Rows are points. Examples show where two turns around zero, p and q, send a point. Write where each new point lands after one turn and then the other. Backwards means that the second turn is done in reverse. Each puzzle has new turns, and all numbers are rounded.

Turn p:
[-0.007,0.010] => [0.000,0.012]
[0.037,0.021] => [0.042,-0.003]
[-0.030,-0.031] => [-0.042,-0.009]
Turn q:
[-0.001,0.001] => [0.000,0.001]
[0.005,0.024] => [0.019,0.015]
[0.040,0.019] => [0.043,-0.011]
[0.002,-0.005] => [-0.002,-0.005]
[-0.048,-0.039] => [-0.062,0.000]
Where do these land?
q, then p: [0.039,0.030] => [0.040,-0.029]
q, then p: [-0.026,-0.007] => [-0.014,0.023]
p, then q: [-0.012,-0.023] => [-0.026,0.005]

Turn p:
[-0.024,0.004,0.039] => [-0.038,0.001,0.026]
[0.007,0.019,0.015] => [-0.007,0.023,0.008]
[-0.034,0.020,-0.021] => [-0.027,-0.003,-0.035]
[0.036,-0.053,-0.019] => [0.057,-0.033,0.013]
[0.015,0.010,-0.013] => [0.014,0.013,-0.011]
Turn q:
[-0.035,0.031,0.025] => [-0.040,0.033,0.010]
[0.020,-0.009,-0.038] => [0.039,-0.005,-0.019]
[-0.018,-0.026,0.028] => [-0.034,-0.025,-0.001]
[0.033,0.003,-0.015] => [0.035,-0.004,0.010]
Where do these land?
p, then q: [0.020,0.033,-0.006] => [0.017,0.034,0.011]
p, then q: [0.006,-0.011,0.026] => [-0.020,-0.008,0.019]
p, then q: [-0.021,0.035,-0.021] => [0.010,0.031,-0.032]
p, then q: [-0.005,-0.057,0.001] => [-0.006,-0.057,0.003]

Turn p:
[-0.035,0.001,0.117,-0.003,-0.026,-0.003] => [0.023,-0.043,0.075,0.079,-0.030,-0.022]
[0.017,-0.022,0.008,0.003,-0.025,0.013] => [0.004,-0.028,0.001,-0.002,-0.010,0.027]
[-0.012,-0.010,-0.036,-0.018,0.006,-0.019] => [-0.012,-0.004,-0.018,-0.027,0.024,-0.022]
[0.029,0.019,-0.011,0.003,-0.011,-0.014] => [0.026,0.007,-0.028,-0.004,-0.008,0.004]
[-0.018,0.001,0.008,-0.007,0.025,0.012] => [-0.012,0.016,0.025,0.002,0.011,-0.006]
[-0.039,0.019,-0.035,0.000,-0.001,0.020] => [-0.036,0.020,0.002,-0.029,-0.020,-0.024]
[0.032,0.001,-0.018,-0.010,0.019,0.005] => [0.016,0.018,-0.010,-0.020,0.019,0.020]
[0.026,-0.011,-0.033,0.033,0.012,-0.014] => [-0.012,0.012,-0.047,0.002,0.015,0.024]
Turn q:
[0.020,0.013,-0.020,0.018,-0.013,-0.037] => [0.037,0.017,-0.007,-0.010,-0.023,-0.021]
[-0.028,0.033,-0.006,0.010,0.008,0.023] => [-0.010,0.033,-0.013,-0.001,0.023,0.026]
[0.014,-0.080,-0.008,-0.004,0.056,0.006] => [-0.006,-0.075,-0.027,0.036,0.029,-0.037]
[-0.001,0.033,0.058,0.001,-0.009,-0.027] => [-0.001,0.022,0.052,-0.042,0.013,-0.012]
[-0.035,-0.038,-0.023,-0.010,-0.026,0.023] => [-0.046,-0.003,-0.021,0.036,-0.026,0.003]
[0.019,0.009,-0.004,-0.006,0.013,0.019] => [0.015,-0.013,-0.002,0.001,0.010,0.023]
[-0.005,0.000,0.008,0.010,-0.032,0.028] => [-0.012,0.016,0.021,0.025,-0.012,0.019]
[0.018,0.032,-0.005,-0.020,0.004,-0.036] => [0.025,0.002,-0.004,-0.048,-0.012,-0.001]
Where do these land?
p, then q: [0.000,-0.020,-0.021,0.028,-0.006,-0.008] => [-0.015,0.008,-0.033,0.018,-0.002,0.003]
p, then q: [-0.021,0.021,0.007,0.041,-0.014,0.005] => [-0.006,0.045,0.004,0.014,-0.023,-0.007]
q, then p backwards: [0.034,0.007,-0.002,-0.030,0.049,0.047] => [0.047,-0.065,0.007,-0.008,-0.009,-0.006]
p, then q: [-0.010,0.025,-0.012,-0.027,-0.050,-0.049] => [0.027,-0.025,-0.016,-0.011,-0.055,-0.042]
p, then q: [-0.001,0.004,-0.004,0.022,-0.002,0.039] => [-0.025,0.021,0.013,0.007,-0.006,0.027]
q, then p backwards: [-0.052,0.000,-0.031,-0.019,-0.007,-0.035] => [-0.023,0.024,-0.059,0.024,-0.010,-0.005]
q, then p: [0.025,-0.008,0.023,-0.005,0.019,-0.022] => [0.019,-0.018,0.005,0.010,0.035,0.005]
p, then q backwards: [0.026,-0.030,0.038,-0.009,0.011,0.023] => [0.033,0.013,0.025,-0.001,0.001,0.043]

Turn p:
[0.055,0.007,-0.004,-0.029,0.014,-0.003,0.026,-0.024] => [0.035,0.033,-0.023,-0.003,0.015,-0.025,0.032,-0.025]
[0.029,0.055,0.031,-0.041,-0.006,-0.049,0.026,-0.016] => [0.051,0.051,0.037,-0.031,-0.004,-0.046,0.001,-0.013]
[-0.002,0.023,0.005,0.000,0.035,-0.032,0.038,0.032] => [-0.011,0.040,0.013,-0.025,0.025,-0.024,0.005,0.039]
[0.001,-0.009,-0.008,0.006,-0.024,0.060,-0.042,0.013] => [0.007,-0.026,-0.034,0.013,-0.031,0.056,-0.013,-0.003]
[-0.028,0.022,-0.026,0.041,-0.020,0.007,-0.042,-0.002] => [-0.037,-0.007,0.001,0.024,-0.047,0.013,-0.039,-0.002]
[-0.001,-0.015,0.004,0.022,-0.020,0.011,-0.030,0.010] => [0.003,-0.023,-0.002,0.028,-0.015,0.020,-0.014,0.010]
[-0.018,-0.021,-0.019,-0.038,0.005,-0.010,0.007,0.010] => [-0.002,-0.021,-0.015,-0.031,0.029,-0.012,-0.014,-0.005]
[-0.031,-0.022,0.017,-0.018,0.006,-0.002,0.065,0.014] => [-0.011,-0.023,0.016,-0.049,0.027,-0.013,0.042,0.025]
[-0.015,-0.012,-0.024,0.045,-0.019,0.020,-0.020,-0.013] => [-0.035,-0.025,-0.011,0.034,-0.032,0.011,-0.003,-0.004]
[0.017,-0.019,0.018,-0.010,0.011,-0.035,0.020,0.007] => [0.019,0.003,0.014,0.003,0.035,-0.027,0.011,0.014]
[-0.009,-0.007,0.006,0.023,0.018,0.033,-0.049,-0.030] => [-0.021,-0.002,0.003,0.036,-0.005,0.049,-0.008,-0.035]
Turn q:
[0.049,-0.031,0.006,0.013,0.016,-0.001,-0.035,0.016] => [0.034,-0.027,-0.018,-0.004,-0.016,-0.016,-0.010,0.049]
[-0.011,0.055,-0.009,-0.017,-0.031,-0.025,-0.019,-0.008] => [-0.018,0.050,0.020,-0.010,-0.025,-0.016,-0.029,-0.023]
[0.012,0.006,0.004,0.011,0.034,0.000,-0.016,0.024] => [0.011,-0.018,-0.009,0.005,0.018,-0.016,-0.031,0.016]
[-0.016,0.001,0.002,0.014,-0.004,0.046,0.053,-0.022] => [0.010,-0.017,0.015,0.019,0.018,0.045,0.027,-0.043]
[0.026,0.004,-0.013,-0.042,0.023,-0.022,0.026,0.021] => [0.010,0.037,-0.042,-0.010,0.029,0.014,-0.011,0.017]
[0.000,-0.026,0.030,0.036,-0.004,0.008,0.030,-0.012] => [0.022,-0.027,0.002,0.021,0.007,-0.008,0.044,-0.017]
[-0.052,0.036,-0.027,-0.001,-0.015,-0.055,-0.029,-0.014] => [-0.066,0.028,0.000,-0.012,-0.025,-0.039,-0.023,-0.031]
[-0.005,-0.022,-0.019,0.020,-0.014,0.035,0.049,0.004] => [0.002,-0.016,-0.005,0.041,0.004,0.046,0.030,-0.013]
[0.020,-0.028,0.023,-0.018,0.009,0.010,-0.027,0.043] => [0.015,-0.005,0.009,-0.001,0.018,-0.008,-0.003,0.064]
[-0.024,0.006,0.002,-0.016,-0.015,0.004,-0.033,-0.052] => [-0.021,-0.004,0.030,-0.048,-0.029,-0.001,0.005,-0.020]
Where do these land?
q, then p: [0.022,0.047,-0.035,-0.016,-0.013,0.049,0.000,0.004] => [0.023,0.005,-0.007,0.021,-0.037,0.062,-0.006,-0.020]
q, then p: [-0.017,-0.018,0.035,-0.025,0.034,-0.029,-0.008,-0.014] => [-0.001,0.013,0.000,-0.036,0.049,-0.026,-0.011,-0.006]
q, then p: [-0.004,-0.041,0.010,-0.012,-0.007,-0.028,0.007,-0.031] => [-0.001,-0.008,-0.012,-0.043,0.005,-0.037,0.018,0.004]
p, then q: [0.026,0.036,-0.007,-0.011,-0.021,0.006,-0.015,0.038] => [0.012,0.028,0.008,0.013,-0.033,0.009,-0.035,0.027]
q, then p: [-0.051,-0.030,-0.002,0.029,-0.026,0.014,0.060,0.007] => [-0.061,-0.008,0.021,0.002,-0.007,-0.001,0.067,0.008]
p, then q: [0.007,0.044,-0.011,-0.001,-0.002,-0.008,-0.037,-0.018] => [0.005,0.008,0.031,-0.015,-0.041,-0.015,-0.018,-0.018]
q, then p: [0.011,-0.025,0.045,0.010,0.017,-0.008,-0.018,-0.013] => [0.026,-0.002,-0.003,-0.001,0.041,-0.033,0.007,0.013]
q, then p: [0.000,-0.023,-0.005,0.037,0.011,-0.008,0.062,0.021] => [-0.054,0.011,-0.025,0.031,0.000,-0.020,0.036,0.006]
q, then p: [0.006,0.010,-0.031,-0.012,0.007,0.012,-0.050,0.006] => [0.019,-0.028,-0.002,-0.003,-0.006,0.029,-0.043,0.005]
